Rows are points. Each copy is the shape, with its points in the same order, stretched, turned, moved and blurred by noise. Is it also mirrored, or only turned?
In the rows, 128 means zero.

Shape:
[[121 115 122]
 [186 154  60]
 [139  71 119]
 [144 183 121]
 [ 87 125 100]
 [148 106 174]
 [148  82  91]]
Copy 1 (7 x 3):
[[141 110 121]
 [181  62 201]
 [106  74 130]
 [178 157 157]
 [160  89  82]
 [101 165 135]
 [127  45 142]]
Copy 1 is: only turned
Copy 2, 7 rows:
[[141 135 155]
 [140  26 146]
 [140 118 212]
 [104 100  88]
 [187 154 130]
 [ 67 135 174]
 [160  91 208]]
Copy 2 is: mirrored

Shape:
[[113 168 108 100]
 [144  98 117 137]
 [120  79 108 160]
 [152 178 111 144]
 [132 181 185 199]
 [142  83 117 122]
 [130  80 111 122]
 [125 148 159  96]
 [124 115 134 154]
 [117 103 116  95]]
Copy 1 (10 x 4):
[[ 72 168 129 137]
 [146  87 112 108]
 [156  68  63 100]
 [103 108 151 189]
 [200 131 144 249]
 [142  92 113  80]
 [138  97  95  73]
 [133 191 163 131]
 [161 107 102 133]
 [111 146 110  74]]
Copy 1 is: mirrored
Copy 2 (10 x 4):
[[ 76 122  97 128]
 [153 134 173  85]
 [151 127 212  67]
 [ 86 165 100 103]
 [ 60 196 169 167]
 [168 120 181  87]
 [165 116 182  83]
 [106 125 129 170]
 [123 142 182 109]
 [137  99 153 113]]
Copy 2 is: mirrored

Shape:
[[198 108 150 132 123 167]
 [ 87 156  39 131 139 136]
 [161  70 180 115 152 117]
 [193  75 181 131 183 156]
 [ 95 168  62 164 139  95]
 [181 202 142 151 134 131]
 [175 181 139 133 178 155]
 [105 170 104  96 130 120]
 [ 93 182 107 165 115 147]
 [208  86 145 119 143 117]
 [ 92 162  81 158 146 111]]
Copy 1, 11 rows:
[[169  81  84 174 100 106]
 [117 126 206  85 181 117]
 [145 110  42 131 104 174]
 [182  85  44 155 119 175]
 [136 165 172 105 171 106]
 [210 120 111 141 112  54]
 [216  97 121 116 135  96]
 [133 115 157  60 133 100]
 [127  93 145  97 162  48]
 [179 132  75 178  85 165]
 [134 140 156  97 173 109]]
Copy 1 is: only turned
Copy 2 (11 x 6):
[[ 80 132 151 119 134  91]
 [164  55 135 142  75 114]
 [ 63 178 111 120  91 157]
 [ 50 164 111 137  67  95]
 [152  57  73 122  97 133]
 [124 102  54 133 175  62]
 [ 99 115  65 167 118  69]
 [153 116 123 155 111 140]
 [187 118 118 121 112  98]
 [ 59 113 107 131 137 137]
 [145  84  84 130  77 127]]
Copy 2 is: only turned
Copy 3, 11 rows:
[[145 196  78 158 158 104]
 [152 199 175  76  73 179]
 [148 123  89 146 187 142]
 [137 159  44 136 192 153]
 [111 185 183 120  80 176]
 [ 87 217 141 141 143  77]
 [ 94 212 103  96 148 115]
 [136 161 179  76 103 119]
 [ 98 178 129 135  70 132]
 [159 177 119 153 203 126]
 [114 178 157 111  87 170]]
Copy 3 is: mirrored
Copy 4 (11 x 6):
[[ 69 172  94 115 135 149]
 [170 156 144 230 170  70]
 [116  93 115  74  87 109]
 [ 75 123  93  43 117  93]
 [186 103 120 209 202 110]
 [162 182  41 124 192 201]
 [146 193  48  93 189 138]
 [190 171 114 168 126 129]
 [168 156 145 165 197 165]
 [ 91 117  75 128 114 111]
 [185 109 139 176 182 109]]
Copy 4 is: only turned
